Rows are points. Before rounding, the points of a table are all equally far from one centre. They may lie mostly on one side of it. Where is the centre, to within rounding?

Points (9 x 2):
[[ -4  45]
 [-22   1]
 [ 14  48]
 [ -8  43]
 [-15  36]
 [ -4  45]
 [-12  40]
 [ -6  44]
 [ 19  48]]
Centre: [12 13]

Points (16 x 9):
[[-12 -40   7  17 -37 -36 -15 -31 -26]
 [-23 -36  19  21 -24 -41  34 -23 -32]
 [-29 -54  13 -11  -8 -25 -10 -61 -21]
 [ -2 -37  -1  -3 -11 -71  24  -8 -36]
 [ 28 -34   9   0 -20 -35  14 -51 -46]
 [ 48 -41 -10  35  -3 -33  39 -32 -22]
 [ 32  -6  26  -4 -29 -53   3 -41  24]
 [ 43 -51  -3  10 -15 -21  32 -56 -16]
 [  6 -49   8  18 -29 -46  30   3 -21]
 [ -3 -31  -7   9 -59 -31  22  -4  -5]
 [  2  -4  25  -6 -47 -50   3 -20 -17]
 [-28  23 -12  23  -4 -65  34 -48   8]
 [ 18 -50 -32  13 -30 -46   3 -42  -6]
 [ 22 -53  30  -1 -14 -25  28 -53 -20]
 [ -9 -41  44  15  -7 -52   1 -32  -9]
 [-11 -52   8  17 -37 -28  17 -48   6]]
Centre: [  1  -5 -10  -7  21  -5  11 -14   4]

Points (26 x 20):
[[ -7  67  11 -19  18  30  12  13  32  13   4  -2 -24  14 -21 -13 -26   3
   41 -28]
 [ -1  33 -30 -21 -53  47  19   3  33   8 -44 -13 -29 -20 -25  16 -55 -28
   45 -28]
 [ -8  43  -3 -26 -44  27  30  26  48  -4 -40  40 -22  12  -2  -3 -45 -41
   45 -23]
 [  1  33  23   9 -43  29  12  -4   1 -33  22  11 -58 -34  37  20 -17 -33
    7  -3]
 [ 33  35  44 -53 -43  11   6  10  35 -13   3  64 -14 -11 -10 -44 -24 -18
   11 -55]
 [ -9  31 -70 -14 -23  32  -1  20  35  -9 -16  20   3  -7 -23 -21 -65 -32
   40 -65]
 [ 30  66 -10   3 -29  33   3  60 -15 -19  -7   1  22 -53 -32  -4 -40  -9
   46  -9]
 [-20  40   9  -3 -45  12 -17  10   7   5  -5 -26 -32  -7 -19  26 -66  -9
   43 -73]
 [ 13  44  11  19 -33  59   8   2  29  -9 -55  48 -35 -27 -15  -6 -15 -24
   33 -37]
 [ -7  59   9   5 -33  28 -14   4  16 -19 -38 -12 -47   8  19 -25 -50 -21
   51 -36]
 [-13  13   4   9 -29   1 -51  17  42   3  -7 -25 -12 -13  20  -8 -13 -38
   50 -22]
 [-15  50  18 -26 -54  37   5 -20  48 -13  -8  -4  -7  28 -18 -29 -45 -17
   -6 -27]
 [-12  53  -2 -20 -11  52  24  -3  25 -10 -60 -17  -7   3   8 -26 -53 -15
  -25   0]
 [-16  33  13 -19 -26  66  28  36  17 -21 -34  28  18  35  -9 -22 -42 -57
   34 -21]
 [-23  25  28 -28  -9  61   2  11  32 -15   2 -29 -35  18   7  19 -43 -16
   40 -24]
 [ 38  36  50 -15 -40  27  -9   7  50 -20   3  31 -26  23 -10 -17 -38 -53
    6 -32]
 [ -9  43  12   8 -51 -10  22  16  21 -28 -34  27 -49  -1 -33   8 -36 -22
   22 -61]
 [-32  61  -1 -29   2   6  -2  23  33 -60   7 -10 -12  -4  -1  -8 -75 -11
   20 -22]
 [ 25  44  14   0 -34  52  16  31  32 -50 -25  11 -32  -5 -27 -37 -20   6
   49 -32]
 [  4  42  13 -18   9  47   8  37  64 -24 -17   7  -7  21  19  12 -17 -20
   33 -21]
 [ -8  62  -1 -26 -12  18  25  15  48 -24 -27 -32 -22  -9  -5  19 -55 -20
  -24 -40]
 [-11  42  -1  13 -42  32 -31  35  47 -28 -15  -7 -12  -1 -21 -37 -37   3
   17 -15]
 [-40  47 -17 -22   0  61  -1  20  30  -1 -43   9 -14 -26  23   4 -39 -44
   29 -45]
 [-25  23  14   8 -53  47  16  32  40 -11 -36   4 -35   1  -7  -7 -22 -47
   39 -42]
 [-23  47 -12   1 -45  21  19   1  44  -1  17  22 -33 -25 -17  -6 -66 -41
    1  -5]
 [ -4  58  45  23 -31  27  -4  -2  40 -21  -4  34 -25   2   6  10 -40 -40
   33 -60]]
Centre: [ 17   1   6 -11 -12  15  13   2  -3 -17 -10   8  11 -21   2  -9 -41 -19
  15 -36]

Points (29 x 24):
[[-22  16  14 -35 -28 -10  40 -23  19 -31 -34 -36 -27  14  -1 -16 -38 -63
   50  10  41  22 -20 -23]
 [-23  -6  26 -14 -74  23  24   6  14 -45 -24  31  13  -2  11 -33 -28 -24
   31  35  37  18 -18   5]
 [-27  16   2  24 -57  -5   3   1  51   1   8 -25   7  -4 -27  -6 -28 -11
   -4 -24  69  39  -1 -49]
 [  9  13  49   5 -65  29  30 -15  63  -1   8  -6  29  -7  11  -1  26 -13
   14  16  38  44 -22   2]
 [ -1 -33  42  -8 -82  31  -1   7  36   9  -3 -28   7 -27  -5 -20 -15 -11
   46  10  25  31   3 -19]
 [-36  14  42   2 -53   2   1 -30  14 -41 -35 -27  22 -32   8 -24 -10 -26
   43 -12  11  31 -35 -15]
 [  1  11  17 -19 -67   9  16  -4  14   3 -18 -12  16 -62  -1 -57   6  -4
   64  34  33  15 -14 -27]
 [ -8  26  38   3 -52 -15   7 -19  26 -26 -45 -27  22  -6  12  -9  -4 -53
   37   5  43  54 -36 -22]
 [-31 -26  -8  25 -50 -17  33 -17  16  -9 -25   2  -1 -62   9 -23 -30  10
   55 -29  18  31   8 -32]
 [ 39  -6  15  23 -82  10 -13  -1  24 -29   2 -17  38 -32  12  -7  -2 -53
   55  -7  27   3  23 -20]
 [ 24 -27  40 -16 -59 -36  34  24  10 -20  -8 -63   5 -18  25 -15 -18 -14
   55  25  35  37  -5 -19]
 [ 12  39  29  -8 -49  29   0  -3  31  14   6 -16   8 -19  47 -34 -33 -25
   36  17  37  13  19 -28]
 [ 10  52  12 -25 -45  33  30  -4  45 -50 -18 -49  -1 -56 -39 -29 -22 -16
   28  14  49  60  -6 -14]
 [ 11 -44  33 -19 -60  10  24  27  42  -1   0 -39  -9 -20  14  33  -7 -40
   35 -10  51  32 -29 -15]
 [ -7  35  -1 -21 -77 -17  14 -32   9  26  24 -33  22 -35 -12  31 -43  -5
   41  -1  14  56 -24 -35]
 [  4   1  23 -22 -66  14  52  30  38 -27  -6 -32  12 -51   3 -33  21 -26
   36  10  40  51   7 -48]
 [ -4  -6  13 -31 -46  31  -2   3  53   5 -38 -14  -2  -5   9 -25   9  -8
    3 -31  -5  12   4 -41]
 [ 12  -6  41 -30 -65  21  18  16  13 -49   4 -62   3 -21  21 -23 -48 -14
   -4  17  30  21  -9 -38]
 [ 10 -29  21  -5 -76  18  26  -3  27 -62   1   9 -30 -42  26 -25 -19  17
   64 -24  23  33 -12   7]
 [-13   6  13 -17 -70  34  19  14   7   6  49 -19  10  -5  54 -35  16 -50
   11  23  24  50   3 -14]
 [  8  -5  -9  -8 -55  16   9   4  49 -63  -3 -40  22 -40  -5  15   8 -34
   34  25  22  61   8 -45]
 [ 12  40  -2   3 -94   2 -13   7  16  22  12  10   3 -18   2 -23 -43 -21
   24 -38   7   3 -31 -54]
 [-15 -47  12  13 -63 -24  52 -25  31   8   1 -41  -7 -50  -8 -14 -40   3
   15   9  25  46  29 -11]
 [ -9  49 -22  19 -69   4  24 -31  23  -6  -2  -9 -27  -6  29  -6 -17  -6
   29 -26  35  -1   2 -55]
 [ 22   5  36  -4 -51   5  68  -6   8  59  -8 -17  -3 -22   8 -29 -35 -41
   43  42  20  32  -7   1]
 [  1   2   5   7 -39  15  57 -30   9 -56   8 -49 -11 -25 -10   6 -64  -4
   10  13  63  86   1   1]
 [ -3  -9  52  24 -53  -2   7  -4  11  14   4 -34  25 -56  17  10 -24 -10
   30  10  34  49  -7 -38]
 [  3   0  30 -51 -69  24  30   2 -28 -19 -36  -1  13 -44  -4  12  11 -29
   21   8  57   9 -15 -21]
 [  9  30  14  26 -76 -11  11  14   3  16  -4 -34  -7 -56 -32   9 -11 -45
   30  43  10  30  21 -39]]
Centre: [ 29   8 -14  -5 -27  -7  25  -1   0 -16  16  -8  -6 -23 -12 -17 -11 -24
   7  -9  15  32 -16   8]
